Each wall is flat, endless, passes through zero and stands at right angles to its row. A trip goes straight from one point to another. Which walls does it cross, in order?

Walls:
(1): -.11  .20 -.39
(2): -.21  .04 -.40
(3): .19 .49 .46
(4): .90 .03 .33
(5): -.12 -.52  .28
(6):  .12  .35 -.10
(7):  .23  .36 -.45
(8):  .04 -.27 -.20
Trips:
-.19 -.21  .11 to -.66 -.40  .02 => 2
-.09  .30 -.23 to  .66 -.29 -.04 => 4, 8, 3, 2, 1, 5, 6
-.94 -.02  .28 to  .00 -.47 -.07 => 8
 .63 -.06 -.08 to  .66  .07 -.18 => 1

Walls:
(1): -.01  .33  .68  .88  .01  .15  .09 -.25
(2): -.03  .47 -.23 -.43 -.31  .27 -.49  .94
(3): -.47 -.34  .33 -.13  .00 -.12  .33  .10
(4):  .25  .16 -.36  .33  .12  .01 -.02  .14
(5):  .12  .24 -.18  .31 -.15 -.40 -.22  .04
(6): -.17 -.01 -.30  .35 -.09 -.19  .15 -.49
(7):  .50 -.17  .01 -.17 -.04  .61  .12  .62
Trips:
 .25 -.23  .86  .24  .39  .06 -.09 -.03 to  .24 -.26  .29  .30  .09  .20  .22  .02 => 4
-.60  .23 -.62  .29 -.03 -.38 -.50 -.19 to -.38  .49  .40  .04 -.04 -.35 -.09  .25 => 1, 3, 4, 6
 .20  .30 -.38  .13  .07 -.31  .05  .43 to -.20 -.07 -.24  .32 -.30 -.01 -.34 -.18 => 6, 7, 1, 2
-.18  .12 -.30  .25  .25 -.03 -.67 -.39 to -.26 -.37 -.28  .73  .13  .37  .10 -.18 => 5, 3

Walls:
(1):  .47  .01  .09 -.21 -.01  .03 -.13  .36  .21 -.08 -.22  .12
(2): -.07 -.22 -.15  .19  .18 -.32  .01 -.24  .19  .16  .15 -.36
(3):  .26 -.34 -.24  .06  .18  .26  .17 -.42 -.25 -.17 -.13 -.02
(4):  .02  .16 -.23 -.40 -.12  .36  .11  .07  .22  .52 -.31 -.22
(5): -.37 -.15  .24  .07  .29 -.02  .22  .04  .01  .18  .50 -.17
(6): -.08 -.12  .45 -.03 -.09 -.21 -.16  .24  .22  .08 -.13  .36
(7):  .01  .19 -.15  .27  .18  .17  .19  .53  .44 -.21  .28 -.01
(8): -.08  .00 -.11 -.02 -.27 -.16 -.50 -.42  .08 -.14 -.24 -.18
Trips:
-.02 -.01  .08  .01 -.26 -.03 -.04  .17  .49  .29  .53 -.14 to -.06 -.28 -.16  .31 -.22  .20  .26 -.01 -.03 -.10 -.34 -.37 => 1, 6, 8, 3, 5
 .03  .18  .15  .33 -.04  .56 -.05  .29  .46 -.26  .16  .31 to  .15  .00  .15  .36  .11 -.53 -.03  .02 -.11  .16  .02  .38 => 5, 2, 7
-.14  .18  .16 -.25 -.23 -.15  .34 -.04 -.43 -.07 -.94  .29 to -.34  .16 -.27 -.33  .05  .22  .01  .32 -.25 -.08 -.15  .22 => 8, 3, 6, 7
 .39 -.26  .36 -.04 -.18 -.38  .29  .07  .00 -.10  .30  .35 to  .29 -.20 -.11 -.05  .12  .25 -.06  .10 -.54  .00  .04 -.02 => 3, 5, 6
